Every row gives one point. Each copy is the shape, with its points in the same order, stretched, turned, moved and blurred by noise. Some copies are also mirrored. Which?

Shape (5 x 2):
[[-23   4]
 [ 37  31]
 [ 32  61]
 [-26 -45]
 [-40 -17]]
Copy 1 (5 x 2):
[[ -7 -23]
 [-18  65]
 [-40  64]
 [ 25 -33]
 [  8 -48]]
Copy 1 is: only turned
Copy 2 (5 x 2):
[[-11  13]
 [ 29 -21]
 [ 58 -16]
 [-60  -2]
 [-36  23]]
Copy 2 is: only turned
Copy 3 (5 x 2):
[[  5 -47]
 [-45  32]
 [-87  28]
 [ 79 -39]
 [ 42 -59]]
Copy 3 is: only turned

Shape (6 x 3):
[[ 33 -58 -68]
 [-63  50   9]
 [  8   9 -21]
 [ 65 -35 -36]
 [-16   1  71]
 [-24 -18  41]]
Copy 1 (6 x 3):
[[ 65   9 -64]
 [ 23  38  42]
 [ 20  25 -17]
 [ 22   0 -63]
 [ -1 -28  40]
 [ 32 -21  22]]
Copy 1 is: mirrored
Copy 2 (6 x 3):
[[-35   8 -87]
 [ 69 -36  33]
 [ -6  14  -7]
 [-72  39 -40]
 [-34 -45  68]
 [-24 -53  26]]
Copy 2 is: mirrored
Copy 3 (6 x 3):
[[-29 -92   0]
 [  1  29 -38]
 [  9 -19   2]
 [ -9 -66  49]
 [-22  56  29]
 [-40  31  18]]
Copy 3 is: only turned

Shape (8 x 3):
[[  8  46  16]
 [ 58 -42 -43]
 [-22 -30  -1]
 [ 25  23 -31]
 [-23  30   3]
 [-28  18  52]
 [ 15 -25  14]
 [-24  23  12]]
Copy 1 (8 x 3):
[[-29 -11 -17]
 [ 95  24 -32]
 [ 24   7  48]
 [ 34 -19 -33]
 [-16 -25  21]
 [-56  11  44]
 [ 23  30  13]
 [-20 -16  28]]
Copy 1 is: only turned
Copy 2 (8 x 3):
[[-33 -39   5]
 [ 46  59  54]
 [  5  13 -50]
 [-24   4  25]
 [-46 -22 -42]
 [-14 -47 -53]
 [ 34  13  -3]
 [-35 -25 -41]]
Copy 2 is: only turned

Shape (8 x 4):
[[-38 -42 -41  13]
 [  8  14 -13 -11]
 [ 66  27   7  38]
 [ 28 -50  54  56]
 [-38  -9 -72  34]
 [ 38   7 -18  26]
 [ 64 -15 -14  21]
 [ 48 -12  49  39]]
Copy 1 (8 x 4):
[[ 27  64  14  13]
 [ 16   9 -19  26]
 [ 52 -67  12   3]
 [  4 -73  49 -29]
 [ 76  69  14  17]
 [ 51 -20  17  16]
 [ 40 -32  25  30]
 [ 11 -91  21 -13]]
Copy 1 is: only turned
Copy 2 (8 x 4):
[[-65  51  33 -54]
 [ 16  28  -6  26]
 [-11 -31 -56  89]
 [-45 -62 -36  -8]
 [-80  38  53 -19]
 [-30   3 -34  49]
 [-38  12 -76  49]
 [-14 -53 -48  29]]
Copy 2 is: only turned
Copy 3 (8 x 4):
[[ -3 -27 -17  70]
 [-15 -13  11  -8]
 [-29 -56   1 -91]
 [ 69 -44 -48 -66]
 [-57 -32 -27  60]
 [-31 -46   2 -37]
 [-25 -62   8 -29]
 [ 39 -38 -32 -92]]
Copy 3 is: only turned
Copy 4 (8 x 4):
[[  2  58   8 -23]
 [-12 -25 -13 -11]
 [-59 -12  -4  43]
 [  5  82 -29  69]
 [-33  25  10 -44]
 [-38   3   9  22]
 [-28  15  22  55]
 [-20  29 -23  54]]
Copy 4 is: only turned

Shape (7 x 4):
[[ 22  50  40  31]
 [-12   2  37  39]
 [ 17  11  35 -46]
 [ 19 -45  45  55]
 [ 14  43 -20 -34]
 [-27 -41  -9  -5]
 [-45 -16 -27 -52]]
Copy 1 (7 x 4):
[[-53 -40   9 -43]
 [-34 -52  42  -9]
 [-40  -1 -23   9]
 [-49 -42  95 -12]
 [  1  20 -59 -18]
 [ 13  -8  20  27]
 [ 35   9 -44  46]]
Copy 1 is: mirrored
Copy 2 (7 x 4):
[[  0  62  21  57]
 [ 40  16 -29  33]
 [ 32  23  58 -29]
 [ 24  58 -73 -11]
 [-40 -24  68   7]
 [ 26 -49 -24 -38]
 [ 30 -94  38 -48]]
Copy 2 is: only turned
